Each row of a before or after table is a point. The points were changed in one or more steps. Then noise was added and the rows were shuffled. The steps act on columns, c1 being the first. What was done? A step turns or swaps two columns, mirrors them in a line or flattens them onto one, adds a multiple of one to another, or multiplies or shifts one. Angles are multiples of 10 degrees, from the lower column toward the higher: turns from -170 to 170, lines from 10 to 170 but not 90. Use the fewest steps. Two steps may share a column if one is a turn and the other turns, adds or multiplies; they go together, in the order done. Otherwise the lowest column goes first.
(in the rows, 128 means zero)

Before (12 x 2)
[[129  79]
 [133  87]
 [156 117]
 [114 119]
 [ 93 115]
 [168  88]
 [154  87]
 [169  64]
 [150  50]
 [ 88 121]
 [ 92 138]
 [119 133]]
After (12 x 2)
[[137  90]
 [189 167]
 [168 132]
 [120 113]
 [141 154]
 [137  87]
 [120  90]
 [171 131]
 [167 164]
 [206 153]
 [176 150]
 [138 113]]
Steps: turn c1 and c2 by 90 degrees

Before (11 x 6)
[[118 148 119 162  90 120]
 [194 132 118 127 179 142]
 [173 137 151 132 190 139]
 [176  79  62  96 119 106]
 [137 119  65 161 188 132]
 [109 104 116 156 122 148]
 [162  86 115  76  67 130]
 [106 147  93 119 164 160]
 [199 132 164 108 185 121]
 [112 133 114 156 113 131]
 [174  84 116  84 124  77]]
After (11 x 6)
[[148 101 112  93  91  96]
 [ 58 121 162 153  75 141]
 [162 110 147 130 162 157]
 [163 129 134 124 143 129]
 [105 183 160  58 135 136]
 [ 95 111 158 147  61 112]
 [ 66 192 140 101 126 187]
 [ 93 125 185 118  81 108]
 [164 138 129 124 128  87]
 [ 70 167 122  95 186 105]
 [164 137 165  77  67 124]]
Steps: turn c3 and c4 by 70 degrees; turn c1 and c3 by 130 degrees; turn c2 and c6 by 160 degrees; multiply c6 by 1.6; multiply c5 by -1

Before (8 x 11)
[[103  72 153  82 130  99 110 128  83 106 177]
 [146 149  73 140 169 133 126 150 119 153  69]
 [104 103 150 114 120 144 105  82 112 161 114]
 [117  90 134 113 146 100 106  97 143 156 143]
 [161 128 175 129 128 132 113 131 136 165 113]
 [134 162 124  53 189  56 204 139  57  83 176]
 [167  96 150 148 108 124 115  92 107 169 137]
 [159 126 131 154 169 163 116 109 132 126 113]]
After (8 x 11)
[[ 85 120 179 148 111 136 106 149 124 173 170]
 [133 112  96 106 133 149 155  90  98 131 166]
 [172 122 132 161 116 123 158 100  93 106 163]
 [119 118 145 173  81 174 130 110 123 141 131]
 [124 118  92  53 127  89 182 148  86  89  92]
 [173 113 115 129  91 134 134 123 134 128 166]
 [ 92 196 135   8  86  35  79 165  65  99  70]
 [109 114 117 100 115  89 175  93 136 110 150]]
Steps: turn c1 and c3 by 140 degrees; turn c1 and c5 by 140 degrees; turn c2 and c7 by -100 degrees; multiply c4 by 1.6; multiply c6 by 1.3; turn c8 and c9 by 20 degrees; turn c10 and c11 by 110 degrees

Before (12 x 20)
[[ 96  83 219 146 145 145 118 100  95 130 152 189  76 146 119 142 171  92
  139 141]
 [137 184 168 133 140 140 161 110 156 142 104 119 133  78 103 149 117 208
  115 135]
 [173 147 172  93 118 122 124  93 114  93  98 136 104 125  99  38 152  88
  118 185]
 [103  77 205 131 114 141  84 155 135 131 121  79 109 128 110 118 142 106
  108 117]
 [113 143 191 137 152  96 126 117 134 137  60 191 106 167 147 110 141 160
  109 120]
 [136 139  95  94 138 146 127 134 143 114  68 138 177 156 140 143 115  72
  143 157]
 [121 135  43 128 127 109 102 106 113  87 157 139  75 135 154  57 136 153
  167 142]
 [123  93  88 159 151 132 110 136  93 107  84 151 175 181 152 161 124 176
   97 148]
 [154 181  81 186 139 108  87 160 134 144  59 163 102 134 111 122 145 150
  135 161]
 [133 124  45  66 163 132 120 166 113 110 142 157 130 188 117  95 145 134
  140 206]
 [148 158 140 204 173 102 164 136 109 152  63  84  73  89 140 147  79 159
  139  47]
 [151 145 152 192 110  54 150 120 166  59  61 143  71 138 160 114 186  93
  139 171]]
After (12 x 20)
[[122  92  86 163  96 159 111 134  91 106 189 151 177 101 136 124 138 168
  144 106]
 [135 142  96  93 123 145 125 136 143 116 192 139 170 132 128 143 123  74
  108 116]
 [172 149 168  96 136  39 123  97 113  92 148 137 101 148 128 135 127 134
  138 147]
 [115 139 187 137  96 102 128 117 132 138 209 189 107 129 143 101 152 148
  139  79]
 [153 185  79 182 116 120  85 162 135 145 194 165 104 151 126 110 129 178
  118 119]
 [107  73 203 125 132 121  85 156 134 133 134  85 110 132 126 142 126  80
  154  78]
 [147 160 142 205  88 140 162 136 112 152 168  83  72 195 111  97 102 179
  105   8]
 [136 184 172 132 112 147 164 106 160 146 121 118 129 183 111 136 110 213
  134  89]
 [ 95  78 222 142 120 143 122  93  96 130 119 189  80 103 140 138 149  58
  113  99]
 [135 122  40  67 101  98 123 164 114 113 146 157 132  66 131 139 133 140
  105 170]
 [122 136  43 128 142  54 105 105 117  88 109 134  77 111 139 121 146 139
   87 103]
 [154 144 153 190 148 102 154 119 165  63 185 142  68 156 172  57 177 113
  122 130]]
Steps: add 1 times c1 to c18; turn c5 and c19 by -160 degrees; mirror c6 and c16 in the line at 40 degrees; turn c11 and c14 by -150 degrees; flatten c15 and c17 onto the line at 50 degrees; shift c20 by -40

Before (13 x 48)
[[101  89 156 115 125 114 167  96 123 136 129  94 147 150 113 139 138  85
  129 155 142  75 167 115 110 122 138 146 145 103 105 130 146  97  98  99
  112 171 125  91 150  85 107  96 113 174 201 137]
 [146 119 143 169 180  70 136 160 169  93 145 150 147 113  97 150 195 175
   99 170 126  65  97 139 154 172 137 150 130 171 106  85 121 123 148  93
   86 117 178 184 152 137 173 167 169 161 109 157]
 [ 87 155 221 129 102 145 110 135 159 120  95 131 124  89  66 113  91 146
  188 124 127 166 148  87  94 121 166 159 164 128 112  87 166  91  99 118
   84 116 168 112 106 132 134  90 192 121 203 146]
 [ 63 111 139 160  97 111  89  87 104  96  83 104 159 164 105 168 135 100
  174 117 125 129  73 158 154 134 140 174 164  80 135 147 176 107 176  55
  125 146 138  94 162 166 180 113 165 131 194 131]
 [147  92 195  99  91 119 132 163  85  87 118 176 186  68 118 149 169 126
  119 105 155 100 100 100 135  98  94 120  84 142 108 160 103  68 169 133
   69 114 158 182  95 175 159  86 194  95 106 130]
 [107 118 143 198 184 102 148 177 111 109 148 122 177 139  77 159 138 175
  174  64 111  78 152 162 127 178 122 152 187  94 115 118 128 155 175 116
   54 168 132 135 137  99 128  71 130 101 126 104]
 [156 121 127 121 124 138 109 177 165 119 155  94 129 121  58  84  94  92
  128 119 156 158 100 117 103 151  70 115  90 154 152 132 127 109  99 141
  124 177 188 157 143 112 143 141 121 122 104 100]
 [162 181 152 150 159 155  80 121  88 122 121 163 206 141  74 135  96 132
   89 157  93 134 125 160 154 156 113 126 147  79  96  75 112 154 106 134
  102 170 132 104  79 180 123  88 117 152 102 105]
 [147 188 158 142 171  83 157 185 179 156 162 144 139 109  65  87 187 123
   82 159 144 116 107  82 148 177  71 211 140  73 183 163 121 169 133 135
  109 154 116 122  94 142  97  92 188  80 185 129]
 [ 75 191 228 122 159 128 143 126 142 114 109  83 171 159 135  66 113 110
  169 143  95  93 159 167 106 134 120 136 127 119 188 127 182  75 107  71
  146 150 114  98 126 177 188 150 159 162 157 154]
 [ 88 168 174 188 153 110 163 145  96 155  83 169 124  62 112 146  96 123
  174  68 155 115 151  77  96 194  95 177 156 163 169 103 174  97 117  74
   73 166  86 114 125 121 150 107 128 156 109 173]
 [113 105 146 107 139 129 134  84  77  99  84 110 126 127 110 162 123  89
  129 118 160  67 163 160 165 149 130 143 174  72 133 115 133 151 116  81
   68 138  84 115 152  90 196 147 146 155 150 161]
 [ 99 121 183 184 158 132  97 102  94 143 144  96 172 114 153  86 159 151
  168 109 109 111 156 102 193 109 141 191 173 102 108  69 116 156 192  75
   53 173  85  82  91  90 116  93 165 105 146 136]]
After (13 x 48)
[[ 75 193 228 122 125  77 146 128 142 113 109  83 170 159 134  67 162 177
  168 142  94  93 158 167  89 134 120 135 125 120 188 127 182  74 106  71
  147 150 114  96 127 109 189 150 160 125 157 154]
 [107 118 144 199  93 142 143 114 111 109 146 121 176 138  77 159 176  76
  175  65 111  78 151 164 150 178 123 153 203  94 115 117 127 155 175 116
   53 168 131 135 137 110 127  71 130 114 125 105]
 [146 188 160 142  52 156 135 156 180 157 163 144 139 108  65  85 146 142
   82 158 144 115 108  82 180 177  72 212 180  72 183 162 121 169 134 135
  109 153 116 122  94 122  98  92 187 122 185 129]
 [ 88 154 221 128 174 154 123 105 158 120  96 130 124  89  66 114 119 119
  189 124 128 166 148  87 119 120 166 158 156 128 112  87 166  92  99 118
   83 115 167 113 105 111 133  89 191  97 203 146]
 [162 181 151 150 163 120  94 110  89 123 121 163 208 141  74 135 172 165
   89 158  92 135 124 159 119 156 112 126 135  79  96  75 111 154 106 133
  102 169 132 104  80  91 122  88 117 163 101 105]
 [111 106 146 107 127  88 136  64  78  98  84 111 127 127 110 163 139 124
  128 118 161  66 163 160 123 148 130 145 122  73 133 116 133 151 117  82
   69 138  83 115 152 181 196 147 146 173 150 160]
 [ 63 112 140 159 146 108  90  75 104  98  84 103 158 164 105 168 101 176
  173 116 125 130  74 158 139 133 142 174 119  79 135 146 176 105 176  56
  125 147 138  93 162 126 180 112 164 152 194 132]
 [155 121 127 122 166 147 121 188 165 118 156  94 129 121  57  82 139 139
  129 118 156 159 101 118 120 151  69 115 141 153 154 132 129 110  98 140
  124 178 189 157 143 165 143 142 121 103 104  99]
 [147 119 144 169  47  21 112 147 170  94 144 149 147 113  96 149 154 104
   99 170 126  64  96 140 112 170 137 149 154 170 108  86 122 123 147  93
   86 117 178 184 152  86 173 169 169 167 109 157]
 [102  88 157 116 108  45 162  94 123 136 130  94 148 150 113 140 118 123
  129 154 141  74 166 115  79 122 139 147 115 102 104 130 148  98 101  99
  113 171 125  92 150 189 107  97 112 135 201 138]
 [ 98 122 184 184 101 168  88  76  95 143 142  96 172 114 154  86 148  84
  168 110 109 111 156 101 180 109 142 192 136 102 109  69 116 155 192  75
   52 173  85  83  91 135 115  93 165 174 147 137]
 [147  90 195 100 102 169 117 184  86  88 117 176 186  68 118 149  79 165
  118 105 155 101 100 100 159  98  96 120 125 142 109 160 104  68 169 133
   70 114 158 182  95 100 160  86 195 118 106 131]
 [ 88 169 172 188 138  69 172 118  97 156  82 169 123  62 111 146 157 127
  174  68 154 114 150  77  88 195  96 177 159 162 170 102 174  98 118  72
   72 166  86 114 127 137 150 108 127 115 108 172]]
Steps: turn c7 and c17 by 20 degrees; turn c5 and c17 by 110 degrees; add -1.5 times c46 to c6; turn c25 and c46 by 60 degrees; turn c8 and c29 by 50 degrees; turn c18 and c42 by -130 degrees
